Each row is a point. Two turns around zero, p and q, are shown by what they do to some points. Write where each new point lands after one turn and then the other. Backwards means that the second turn is done in reverse. Each puzzle has new turns, and all numbers are rounded.
In the rows, zero is written as 128.

Turn p:
[167 137 115] -> [160 137 102]
[127 184 130] -> [143 178 148]
[ 92 138 116] -> [ 94 146 138]
[ 99  86 124] -> [ 89  95 125]
[190 135 108] -> [177 136  85]
[ 93  89 175] -> [105  77 170]
Turn q:
[128 123 122] -> [126 123 122]
[102 171 174] -> [118 162 186]
[144 131 151] -> [152 135 142]
[105  91 145] -> [125  86 148]
[162 125  48] -> [120 135  42]
Where do these land?
p, then q backwards: [114 179 124] -> [132 178 145]
q, then p backwards: [ 84  71 130] -> [107  66 158]
p, then q: [180 134  80] -> [120 155  63]
q, then p backwards: [141 133 172] -> [139 154 165]
p, then q backwards: [121 122 133] -> [119 124 130]

Turn p:
[ 91 152 158 164 178 101] -> [ 87 172 138 153 171  94]
[128 107 152 160  96 104] -> [119 111 166 168 113 126]
[144 161 144 101 121 179] -> [164 161 121 106 132 173]
[195 111 100 120 159 127] -> [178  84 101 120 161 111]
[164 162  77 130 170 146] -> [165 136  59 123 152 109]
[ 90 123  95 102  83 171] -> [107 128 102 101  72 174]
[101  74 132 148 139 120] -> [ 78  91 139 139 141 130]
[111 133 165  98  78  76] -> [126 139 198 114  82 106]
Turn q:
[143  98 171 172 144 122] -> [159  94 160 160 156 113]
[ 93 182 116 115  93 147] -> [102 187 127 137  92 151]
[169  92 191 159  90 117] -> [183  98 180 149 108  83]
[188 144 143 129 198 135] -> [173 138 122  98 205 119]
[165 120 116  95 124 107] -> [135 122 113  85 122  97]
[ 82 112 103  68 134 119] -> [ 67 112 122  85 112 153]
[105 135  94 129 101 166] -> [125 141 102 140  91 167]
[ 79 141  90 156 140 112] -> [ 79 131  98 168 138 141]
Where do these land?
q, then p backwards: [119 127 136 131 170 153] -> [140 113 154 129 147 162]
p, then q: [175 101 171  95 139 118] -> [161 102 166  87 162 120]
q, then p: [113 141  65 208  89 139] -> [125 115  66 210  89 121]
p, then q: [ 78 106  62 167  99 135] -> [ 91 107  93 179  67 149]
p, then q: [134 136 175 102 156  89] -> [116 139 173 103 169 102]
q, then p: [164 148 130  76 132 116] -> [150 144 140  74 117 103]
q, then p: [114 137 157 117 111 146] -> [140 150 152 133 127 153]

Turn p:
[167 119 177 131 145 113 101 112] -> [155 126 171 158 151 112 102 104]
[105 114 109 121 105 118 111 111] -> [106 125 127 112  95 135 117 109]
[ 87 117 110 158 115 186 142 122] -> [ 89 107 113 141 116 176 172 136]
[ 98  93 106 163 125 134 157 150] -> [102  78  96 134 116 132 140 153]
[187 160 136 109 125 106  93 153] -> [182 174 140 137 130 118  86 140]
[132 179 163  94 136  88 103 155] -> [140 179 170 106 141  92 101 157]
[170 145 132 128 186 105  97  99] -> [137 160 127 153 180 109  87  92]
[104 128 110 142  93 140 185 116] -> [116 111 100 121  97 119 187 130]
[101  96 109 105 122 161 164 134] -> [123  91 109  89 127 156 161 130]
Turn q:
[103 153 107 134 119 181 130 141] -> [128 142 107 130 106 183 128 154]
[220 145 101 137 165 122 140 143] -> [212 145 119 143 183 107 117 136]
[118 116 184 107 152 108 127 141] -> [100 116 173 101 158 116 143 129]
[114 108 121 129  59 159 157 109] -> [133 123 131 152  60 154 156  98]
[140 118 155 142 151 112 149 139] -> [125 119 145 139 167 119 149 124]
[103 106 105 131 132 121 122 134] -> [114  97 108 129 118 124 123 138]
[119 183 120 146 167 126 150 144] -> [121 165  97 129 169 137 147 163]
[109 122 131 121  73 126 132 143] -> [118 126 147 143  76 125 143 137]
[122 118 156  89 133 110 142 116] -> [119 123 149  91 129 110 152 111]
[134 111 101 146 130 114  31  72] -> [110 124 106 125 116 105  22  92]
Where do these land?
p, then q: [100  88 130 161 138 131  90 132] -> [ 88  92 138 139 116 158  99 124]
q, then p: [142 131 128 153 173  97  98 153] -> [107 122 127 134 165 119  73 148]
q, then p backwards: [137 122 105  95 160 119 121  72] -> [139 110  89  81 145  99 144 104]
q, then p: [138 115 132  99  63 119 168 171] -> [178  98 142 143  91  88 166 152]
p, then q: [149  97 137  96 108 132  87 156] -> [153 130 179 118 118 145  88 119]
q, then p: [111 123 118 156 160 164 126 137] -> [115 114 109 134 150 176 126 136]
q, then p: [ 83 150 168 100 134 143 173  94] -> [112 139 126  78 141 127 200 117]
p, then q: [124 186  92 125  95 136 148 139] -> [151 169 107 137  99 125 162 169]
p, then q: [169 141 142 167 121 111 140  98] -> [123 147 110 178 147 100 127 104]

Turn p:
[123 139  98 107  91 157 161 131 108 123 123] -> [122 159  94 103 106 141 158 116 121 143 105]
[138 126 142  86 174 135  75 136 168 175 156] -> [164  79 127 120 171 151 110 169 154 155 174]
[136 100 119 143 111 144 190  76 120 130 119] -> [105 128 107 147 122 119 156  55 111 147 115]
[ 88 118 136 153 124 108 125 163 130 160 100] -> [116 116 136 158 112  95 122 172 137 145  96]
[145 112 153 104 125 101  68 155 156 149 183] -> [169  90 146 110 108 133  92 159 168 130 183]
[137 138 135 123 159 103 167 170 175 118 120] -> [161 100 115 151 141 111 165 149 138  79 116]
[171 107  81 163 113 157 126 107 111  97 129] -> [113 146 100 139 106 171  95  81  94 110 125]
[127 145 168 123 129 145  76 129 159 120 196] -> [142 134 162 126 128 161 121 147 175 125 202]
[ 77 132  82 150 130 115 152 101 104 107  93] -> [ 61 148 112 125 142 107 124 114 126 117  75]
[ 99 104 146 105 165 102 147 150  92 126 117] -> [103  96 136 106 132  83 150 157  96 122 128]
[142 125 120 129  91 129 140  98 129  84  69] -> [126 142 154 118 121 148 133  80 112 114  65]
[116 140 136 156 121 183 158 112  68 122  89] -> [ 90 181 135 145 128 134 155 117  67 159 107]
[164 176 150 121 130  84  78 136 142 154 170] -> [191 144 144 115 145 108  82 148 163 120 174]
Turn q:
[104 137  77 147 107 119 155 112 158 137  89] -> [138 132  62 135 114 100 149 123 145 135  92]
[134 122 150 150 110 134 124 152 118 102  86] -> [129 125 150 137 131 101 118 159 116 106  89]
[ 94 190 132 117 108 101  90  92 129 134 192] -> [ 77 176 140 118 100 110 124  83 162 160 180]
[137  81 120 149 164 163 156 171 132  69 119] -> [132 118 114 146 162 166 125 167 107  51 107]
[139 122 178 105 153 178 136 144 139 102 120] -> [128 142 176 121 152 177 144 150 119 110 100]
[111 171  99 105 132  84 138  76 118 163 145] -> [136 151 100 120 119 100 153  72 131 175 168]
[ 96 110 125 151 131 115 172 139 163 161 107] -> [119 103  86 162 119 132 168 149 120 151 106]
[169  88 125 141 122 192 124 145 139 119 114] -> [159 108 136 122 123 175  93 155 134  98  86]
[143 112 130 116 150 126  78 157 140 127 120] -> [110  93 145 109 167 133 102 131 143 127 123]
[196 106 141 164 155 141 153 153 148  99  98] -> [176 115 140 179 172 147 109 161 132  97  97]
[127 157 126  74 120 119  85 119  77 134 138] -> [124 145 158  64 132 102 111 101 114 146 161]
[107 155 127 145 133 121 120 115  89 167 159] -> [107 143 123 134 103 124 107 100  94 163 157]
[ 98  75 124 156 116 101 154  79 148 132 105] -> [136  83 104 162  88 110 176 103 132 108 111]
[138 166 137  71  90  98 107 139  94 144 199] -> [120 159 159  81 110 114 113 139 142 164 216]
Where do these land?
q, then p backwards: [173 128 148 139 166 173 157 112 106 135 128] -> [189 143 140 141 126 163 104 127 140 118  91]
q, then p: [125 118 179 100 107  85  94 130 165 128  88] -> [144  63 156 156 126  81 165 129 142 129 115]
q, then p: [113 116 127 151  74 151  92 174 100 119 142] -> [123 129 164  88  82 139 112 179 152 126 111]
p, then q: [108 128 157 111 105 137  80 108  98 136 135] -> [103 125 166 107 117 145 138 135 128 179 138]
q, then p: [107 148 140 162 138 124 176 134 145 120 137] -> [111 173 104 166 123 114 131 139 125 114 115]
q, then p: [109 145  86 135 149  44 157 167 125  94 109] -> [ 99 114  74 126 146  72 102 143 133  55 138]
q, then p backwards: [139 108 108 175 124 145 119 137 127 111 133] -> [141 116  95 163 134 110 112 145 144 118 125]
q, then p: [111 106 131  74  88 126 145 142 136 122 181] -> [145 127 101 104  87 142 183 139 163 124 155]
q, then p: [158 164 115 127 113 151 146 128 151 102 131] -> [168 153 124 141 154 153 128 142 139 105 117]
q, then p: [160 145  95 160 120 140 141 148 119 155 163] -> [140 152 105 133 118 160  76 152 137 138 145]
q, then p backwards: [110  96  93 100 176 115 154  31 100 184  67] -> [209  82 130  72 108 135 220  86 132 143  98]
p, then q backwards: [172 133 146 137 148 130  61 116 147 106 154] -> [191 110 135 123 150 143 108 134 105 113 179]
p, then q: [ 78 128 140  94 156 142 142 137 145 151  95] -> [129  96 102 142 154 145 162 160  89 143 115]

Turn p:
[152  94  79  85  93 160 166 108 111 107  86 147 193 105] -> [147 105  59  90 185 185 117 146 137 127  99 129 167  94]
[ 97 175 150 142 144 106 168  99 120 189 181 141 159  91] -> [142 118 157 189 145 103 166 147  85 199 135 103 149 104]
[174 156 127 165 119 135  94 117 147 151 123  81  73 143] -> [161 170 138 114  92 117 138  64 130 136 135 124 105 179]
[165 139 153 108 131 131 119 119 168 102 121 111  45 136] -> [131 138 125  81  68  90 152  86 147 119 139 170 113 136]
[150 160 182 161 131 132 115 113 127  87 106 100  99 170] -> [115 123 127 137 114  88 117  48 119  92 145 151 124 154]
[137 136 114 120 134 124 107 141 101 132  63 139  78 180] -> [ 99 136 114  95 155 111 112 108 156 123 123 155  69 176]
[141 144  87 166 101 110 141 126 163 109 148 139  86 179] -> [135 176  84 135 111 112 155 134 133 104 185 136 113 165]
[118 152 176 136 145  88 150 184 110 162 167 147 170  70] -> [144 103 195 169 139  97 138 186  77 142  91 128 165 129]
[132  78  99 118 141 214 155 128 112 116 155 173 177  99] -> [176 100 118 142 153 203  96 164 147 131 143 159 145  63]
[108 168 127 149 112 127  82 125 144 108 122 135 100 112] -> [101 177 132 133 103 129 132 107  91 120 119 145 104 125]
[102  54 134  90  79 181 130 118 131 116 119 137 116 138] -> [111  73  82 116  88 194 121 137 161 119 122 139 110 112]
[123  47  97 127 127 121 133  89 107 111 140 160 139 102] -> [151 107  81 116 119 141  86 172 133 128 134  94 109  74]
[120 159 129 151 157 133 131 141 156  99  71  60  62 150] -> [116 151 155  98 130 102 178  55 152  71 131 131  84 145]
[105 144 165 117 173  81 104 142 160 173 148 144 183 125] -> [ 95 145 178 179 128  88 119 159 147 160  95 106 171 122]
[109 148 155 164 134  65 127 160 131 189 167 112 180 106] -> [135 135 181 189 130  99 140 166  96 147 101  71 162 159]
[115  94  74  47 128 141 124 140  60  98 132 124 188 141] -> [ 88  92 125  65 186 191  80 170 135 132 149 108 160 111]
Turn q:
[128  91 121 161 126 140 171 167 114  83  99 113  88  69] -> [175  77 132 160 136 114 140 128 148  77 137  92  71 105]
[135 143  89 130  61  84 104  92 110 167 163 151 133 140] -> [ 97 125  83 124 111  97 139 127 114 167 128 216 133 126]
[142 165  98 129 216 110 130 120 164 110 143  84 145 101] -> [128 162  92 113 160 153 156  99 166  70 137  91 184 129]
[120  65 147 159 145 167 133 205 134 150 111  67  95 106] -> [116  92 152 181 160 109 118 143 139 129 157  35 103  79]
[124 124 151 184 131 144 135 179 147 135  49 113 133  87] -> [168 126 138 178 150 103  99 153 172 118  81  76 109  95]
[141 136  66 109 185 115 152 137 181 140 107 140 137 130] -> [136 131  65  90 180 171 127 133 129 109 104 102 147 119]
[103 175 110 107 186 147 133 148 116 143 124 133  93 121] -> [135 183 136 116 183 144 151 114 101 103 129 113 114 109]
[122 108 120 145  59 127 114  65 123 138 145 130 139 153] -> [100 103 118 139  86 123 144 124 142 187 123 177 118 158]
[155  63 170 156 148 149 142 206 130 103  97 141  97 125] -> [163  83 151 168 134 116  86 174  99  99 142  54 105 126]
[160 121 139 106 103 135 127 101  58 141 131 136 172 148] -> [153 127 144 127  64 139 136 119  94 169 134 161 157 104]
[ 92 139 148 102  86  58 130  88  97 128 150 135 154 186] -> [ 89 127 143  66  72  83 152 125 102 152  99 173 146 151]
[107 150 143  92  94 131 147 107 136 139 185 160 179 127] -> [101 121 167  85 120 155 124 142 140 136 133 202 153 125]
[ 91 125 104 106  74 105  48  74 104 112 162 167 171 147] -> [ 71 118 128 134  86 128 109  68  99 150  95 217 145 162]
[113 142 117 138 190 167 153 104 155 122 114 124 108 143] -> [138 155 129 124 164 177 165 131 137 123 118  86 120 157]
[160 113 166 105  87 168 135 190 134  92  82  87  93 130] -> [150 130 146 132  90 118  66 141 143 126 164  67  61 102]
[138 154 138  97 207 108 119  80 169 155 132 138  98  89] -> [163 162 116  95 208 129 138  94 141 126 150 122 173 171]
[146 162 150 150  79 118 102 112 103 119 183 157 140 175] -> [ 95 156 135 143  71 115 128 163 106 134 144 192 140 159]
Where do these land?
q, then p backwards: [145 108 165 151 100 188  98  99 133 123  96 130 178  86] -> [146  99 170 144 155 188  99 130 143 189 151 134 159 140]
p, then q: [150 118  92 116 192 142  96 141 185 164 109 168 150 187] -> [ 93 184 105 120 189 135  78 169 174 110 101 130 153 164]
p, then q: [137  94  97 182 117  94  88 103  94 134 130 150 186 104] -> [116 183  93 193 108 108 122  82 127 117 134  97 139  90]
p, then q backwards: [ 84 115 179 124 187 106  97 180  91 114 154 144 146 113] -> [ 83 102 191 140  98 141 118 203 122 126 153 151 150 125]
p, then q backwards: [116 170 179 114 110 116 109 144  99 103 107 167  82 147] -> [ 89 123 114 121  72  93  90 123 115 118 168 166 107 147]
p, then q backwards: [127 154 124  98  99 138 155  87 169 118  85 114 168 159] -> [121 134  68 139 165 102 105  91 152 153 143  91 151 116]
q, then p: [117  98 110 120  84 134 110 111 130 129  97  94  78 142] -> [132 136 116 115  97 118 157 125 140 164 144  89  74 147]
q, then p: [128 182 187 160 158  86 130  77 157 146 103 142 142  93] -> [114 166 116 145 165  65 129 120 171 121 107 148 200 154]
p, then q backwards: [161  71 131 163  95  89 186 117  71 107 169 107  80 110] -> [191  62 135 112 131  84 183 149 103  86 110 144  73 134]
p, then q backwards: [107 160 106 108 128 182  92 112  98  90 147  74 154 140] -> [117 119 115  53 168 177 102 132 130 123 171 111 147 126]
q, then p backwards: [136 118  82  82 154 150 147 168  94 123  75  74  75 125] -> [ 99 109  80 173 137 128 136  47 106 110 116  85 102  89]
q, then p backwards: [121 132 103 163 127 145 186 145 184 171 157 156 150 156] -> [ 88 105  84  71 110 126 159 169 124 142 120 175 160 123]
q, then p backwards: [147  84  86 159 130 103 131 163 125  77 149 130 109 109] -> [102  86 160 165  95 120 170 126 113  82 122 128 124 151]
p, then q: [ 96 166 178  76 117 124 179 118 144 152 159 179  74 111] -> [146  57 143 107 172  93 149 188  97 145 108 170 115  92]
q, then p backwards: [145 151 102 104 120 124 116 156 147 169 183  90 149 139] -> [103 143 101  78 138 130 118  94 145  78 148 152 149 152]

Turn p:
[116 113 113 131 137 148 126 101 115 132 153 123 225 105] -> [144 125 154 131 102 171 142 129 134  71 151 100 144  64]
[173 132 121 177 135 142 102 130 121 118 128 102 110 121] -> [143 139 129 156 138 131  83 141 110 115  81 132 106 130]
[127 105 130 140 135 116 182 120 106 182 117  74 106 132] -> [135 132  89 152 126 140 191 155 110 131 120 139  71 134]
[125 202 161 111 105 140 101 106 103 106 103 149 123 196] -> [134 112 188 149 145 116 126 106 188 129 125 185 156 180]
[107 119 136 133 146 107 140 115 171 127 182 148 142 127] -> [119 114  98 131 158 114 134 105 117 103 161  92 155 113]
[217 104 128 106 147 150  98 117 104 150 116 128 112 129] -> [142 109 188 143 114 129 119 143  57 144  89 125 109 144]
[122 109 122 142 139 148 117 149 180 105 115 125 128 109] -> [109 121  95  97 126 139  91 107 114 126 108 129 136 107]
[157 154 109 119 142 141 136 122 178 164 111 145 117 129] -> [140 120 119  96 121 131 136  99  92 106 108 126 136 177]
[114 132 140 106  96 111 161 172 135 110 132 124 117 111] -> [119 132 108  80 151 118 131 161 149 153 147 131 124 128]
[107 149 138 106 137 144 108 175 134 110 127 126 107 104] -> [ 99 160 127  98 149 146 111 133 134 160 117 135 156 132]
[111 109 142 177 145 138 146 145 114 107 114 148 126 106] -> [128 162 115 121 135 102 121 107 139 131 108 133 107  79]
[110 150 109 102 121 128 119 164 107 115 142 148 107 133] -> [132 154 133 118 130 117 125 146 145 165 133 128 170 143]
[118 111 124 150  98 118 106 123 101 113 142 101 147 193] -> [142  83 126 184 120 127 123 153 177 133 119 133 136 113]
[115 104 126 154 103 138 118 114 115 143 122 123 111 110] -> [146 138 117 144 118 144 116 114 135 150 131 118  92 120]
[126 120 127 103 120  62 108 118 100 105 130 141 125 147] -> [ 96 115 151 155 109  85 123 155 148 141 160 113 133 141]
[104 149 125  97 148 121 194  96 171 118 128 145 109 116] -> [120 137  92  94 139 106 156 102 101 106 183 162 139 146]
[127 113 124 122 121 124 112 109 120 170 115 127 166 108] -> [128 123 149 128  96 159 147 119 129 114 134  94 106 124]
Turn q:
[128 145  84 128 110 113 178 120 157 134 127 127 109 154] -> [139 165 121 119 110 116 151 112 176 153 147 136 116 159]
[116 138 173 125  81 150 135 148 112 134 134 122 115 112] -> [ 98 133 163 117  96 160 131 146  98 112 144 138 127 129]
[141 180 151  94 166 128 104 143 147 117 169 105  77 115] -> [103 153 154 117 130 135 106  66 126  78  76 108 126 144]
[ 97 159 158 130 128 113 110 125  93 174 113 140 116 115] -> [ 95 138 150 104 133 121  86 131 102 135 159 105 159 119]
[102 135 145 119 115 146 109 125 138  97 163 167 123 138] -> [118 122 136 143  96 174 115 113 141 140 102 126 138  98]
[121 136  99 131 152 131 106  97 156 104  97 114 150 144] -> [166 102 106 141 125  99 140  97 123 154 112 116 146 138]
[200  88  89 112 126 140  96  93 144 134 117 130 123 131] -> [140 133 111 161 186 121 150 125 106 171  92 145  87 146]
[134  68 129 112 111 116 142 117 151 144 118  99 101 166] -> [133 111 131  96 148 125 139 121 140 152 131 197 102 150]
[137 141 133 135 170 131 154  86 111 111 117 117 172 144] -> [158 119 116 104 145 102 173 134 133 129 114  98 162 104]
[131 131 159 181 149 127 132 192 121 135 122 127 113 135] -> [138 128 162 138 126 119  91 170 144  76 130 142 154 146]
[126 107 130 152  91  95 150 154  77 118 108 140 138 105] -> [133 128 147 145 129 125 130 166 126 112 196 134 108  95]
[105 124 132  96 130 140 133  97 158 147 114 153 110  97] -> [ 89 125 122 111 101 105 116 119 120 169 107 119 105 123]
[134 118 128 147 114 100 109 198 134 133 114 156 180 137] -> [184 135 103 147 117 145  75 173 119 108 152 136 121 122]
[144 102  95 153 140 130 118  93 128 121 152 103 173 111] -> [140  85  88 142 165 136 164 136 135 131 127  98 119 138]
[103 149 115 106 136 161 144 133  92 118 154 122 119 114] -> [ 82 144 112 136 112 134 153 111 129 101 131 122 151 109]
Where do these land?
p, then q backwards: [137 102 122 109  82 115 137 147 134 176 120 133  91 120] -> [137 125 118 133  97 118 136  83 178 152 118 123 160 113]
q, then p: [131 139 139 148 131 142 113 109 139 135  87 115 131 104] -> [115 113 134 154 126 119 154 157 147 139 118 118 103 120]
p, then q backwards: [151 133 139 125 113 108 130 182 138 190 135 134 108 137] -> [168 137 129 146 143 143 137  74 167 154 140 113 151 114]
q, then p backwards: [108 116 118 150 148 121 133 120  64  97  84  97 147 108] -> [131 102 135 112 149 102 170  95 129 106 176 154 156 161]
q, then p backwards: [129 152 108 160 129 157 117 147 160  79 139 157 145 167] -> [111 138  77 156 119 158  95 126  96 151 136 119 137 172]
q, then p: [143 113 120 147 133 127 131  71 104 112 103 130 150 154] -> [127 133 124 113 132 121 175 142  89 100 117 102 102 113]
q, then p backwards: [123 136 129 112 105 143 141 141 118 191 157 164  96 106] -> [106 141 137 109 143  98  96 150 123 108 106  95 109  73]
q, then p: [161 116 157 118 140 143 133 143 135 171 178 139  79 131] -> [ 85 142 134 111 127 135 135  78 151 149 109 170 166 140]
q, then p: [118 125 132 126 128 115 150 136 137  64  93 130 135 112] -> [138 120 124 114 146 101  97 148 121 132 152 113  74 132]
q, then p backwards: [112 129 127  98 113 147 124 152 128 169 138  91  78 139] -> [118 171 139 101 158 128 121 109 160 111  85 120 103 112]
q, then p backwards: [123 148 160 106 118 122 115 127 123 103 130 146 159 144] -> [133 103 105 130 132 173 125 132 125 133 136 135 153 107]
q, then p: [ 95 113 131 161 137 113 102 111 138  93 151 122 146 130] -> [132  93 114 130 115 148 109 120  93 129 123 118 105  89]
q, then p: [145 132 149 118 100 150 115 146 137  62 170 124 159 122] -> [174 137 132 105 131 134  94 127 116 142 116 183  89  99]
p, then q backwards: [107  94 117 123 180 133 146  92 122 142 103 121 172 126] -> [104 136 135  89 106 160 145 138  97  72 133 116 130 105]
q, then p: [117 138 142 104 130 112 129 134 118 155 137 122  69 124] -> [ 96 134 143 146 142 136 130  91 148 135 164 135 151 142]
p, then q: [149 109  94 107 164 116  96  91 103 134 108 139 144 111] -> [123 115 174 127 115 173 145 139 105 121 175 123 140 118]
p, then q: [128 181  92 163 125 110 166 126 177 105 143 112 167 140] -> [190 127  97 180 111 131 147  89 145 116 106 133 101 101]
